Each row of a before or after table is a point. The points were changed in one or more steps. Then noise was added and the rows were shuffled. The steps act on columns, c1 being the first. Write out the steps. A step turns or swaps two columns, mirrors them in a line or flattens them onto one, adds a multiple of one to another, or multiplies or shifts one. Angles are multiples of 10 degrees, from the lower column toward the higher: turns from -170 to 170, lines from 10 to 170 but not 90. Use the fewest steps. Two steps may share a column if one is a turn and the other turns, adds or multiplies; they go together, in the order done. Otherwise the lowest column goes first.

Before (8 x 3):
|   4 |  35 |  38 |
|  -3 |  33 |  13 |
| -12 |  12 | -88 |
|   2 |  34 |  44 |
|   0 | -10 |  39 |
| -63 | -20 | -24 |
|  -1 |   4 | -93 |
| -81 |  -3 |  32 |
After (8 x 3):
|  10 |  11 | -57 |
|  -5 |  80 |  61 |
| -10 |   1 |  66 |
| -19 |  65 |   6 |
|  33 |   2 |  42 |
|  33 |  -5 |  67 |
|  34 |  -2 |  74 |
|   4 |  -1 | -65 |
Steps: turn c1 and c2 by -90 degrees; shift c3 by 30

Before, 9 rows:
|    8 |    4 |   18 |    9 |   62 |   20 |   19 |    4 |
|   -7 |  -12 |   15 |   26 |  -56 |   13 |   95 |   -6 |
|   28 |   15 |   25 |   55 |  -53 |   56 |   10 |  -17 |
|  -11 |   14 |  -32 |   40 |  -18 |   19 |  -21 |  -17 |
|   28 | -132 |   -3 |   -4 |  -40 |   23 |   37 |   12 |
|   40 |  -19 |  -74 |  -64 |    5 |    6 |   81 |   62 |
|   12 |   17 |   28 |  -22 |  -61 |   33 |  -50 |  -38 |
|   16 |   29 |   35 |   30 |  -40 |   -3 |  -22 |    8 |
|   53 |    8 |  -37 |   14 |   64 |  -18 |  -21 |  -38 |
After, 9 rows:
|    5 |  -51 |   22 |    7 |   35 |   17 |   24 |   13 |
|   -7 |   41 |   16 |   27 |  -36 |   14 |  136 |   45 |
|   52 |  -48 |  -37 |   13 |   37 |  -19 |    0 |  -39 |
|   17 |   52 |   32 |   28 |    7 |   -4 |  -37 |   -3 |
|   29 |  -32 |   -2 |   -3 | -133 |   22 |   39 |   28 |
|   28 |   56 |   26 |   55 |  -15 |   58 |   28 |   -9 |
|  -11 |   22 |  -31 |   41 |    6 |   18 |  -16 |  -27 |
|   39 |  -12 |  -70 |  -66 |  -12 |    7 |   62 |   95 |
|   12 |   65 |   28 |  -23 |  -17 |   31 |  -38 |  -54 |
Steps: turn c2 and c5 by 60 degrees; turn c7 and c8 by 30 degrees; multiply c7 by 1.6

Before, 11 rows:
|   11 |  -27 |  -36 |  -32 |  -38 |  -20 |    6 |  -99 |  -93 |  -80 |   48 |   69 |
| -108 |   37 |   20 |  -32 |  -10 |   11 |  -38 |  -23 |   14 |  -41 |   51 |   27 |
|  -29 |    0 |  -48 |   24 |  -40 |   67 |   16 |  -54 |  -45 |   18 |   27 |  -68 |
|  -27 |  -17 |  -58 |   55 |   -4 |   -6 |   41 |   -3 |   -2 |  -40 |  -15 |   27 |
|    0 |   37 |    1 |  -23 |  -20 |   21 |   57 |   -7 |  -18 |   83 |  -17 |   43 |
|  -41 |  -42 |   10 |  -13 |   65 |    0 |  -11 |   48 |  -30 |    4 |  -31 |   47 |
|  -26 |   15 |  -58 |   11 |   12 |   31 |  -20 |  -27 |  -16 |   15 |  -26 |   18 |
|   40 |   -8 |   -6 |   39 |  -46 |  -20 |  -35 |    5 |    8 |   28 |   83 |   56 |
|   32 |   32 |   30 |  -17 |   18 |   76 |   43 |  -25 |  -18 |   55 |  -33 |   47 |
|  -37 |   18 |   29 |  -33 |  -22 |    8 |   29 |    8 |   18 |    2 |  -95 |   27 |
|   27 |   34 |  -41 |   -8 |  -35 |   -7 |   41 |   12 |  -78 |  -54 |   -2 |  -30 |
After:
|  -27 |   15 |  -60 |   62 |   -4 |   24 |   37 |   -2 |   -2 |  -32 |  -16 |   25 |
|  -43 |  -15 |   12 |  -16 |   67 |   -2 |  -14 |   45 |  -25 |   10 |  -32 |   46 |
|   29 |   60 |   32 |  -17 |   17 |   36 |   42 |  -27 |  -22 |  129 |  -31 |   47 |
|  -23 |   46 |  -56 |   14 |   13 |   22 |  -17 |  -28 |  -20 |   44 |  -22 |   21 |
|   26 |   62 |  -41 |   -8 |  -37 |   33 |   39 |   12 |  -76 |  -39 |   -6 |  -31 |
| -113 |   70 |   26 |  -38 |   -7 |   44 |  -41 |  -27 |   15 |  -13 |   53 |   27 |
|  -27 |   31 |  -53 |   26 |  -47 |   58 |   14 |  -58 |  -38 |   93 |   23 |  -67 |
|   10 |    1 |  -36 |  -29 |  -36 |   41 |    4 |  -99 |  -95 |  -74 |   49 |   68 |
|    1 |   70 |   -4 |  -18 |  -17 |  -42 |   61 |   -4 |  -14 |   80 |  -17 |   43 |
|   33 |   27 |   -6 |   37 |  -47 |  -40 |  -38 |    3 |   11 |   -7 |   80 |   52 |
|  -38 |   46 |   27 |  -34 |  -24 |    4 |   24 |    9 |   19 |    7 |  -98 |   30 |
Steps: shift c2 by 30; multiply c6 by 1.6; turn c6 and c10 by 50 degrees
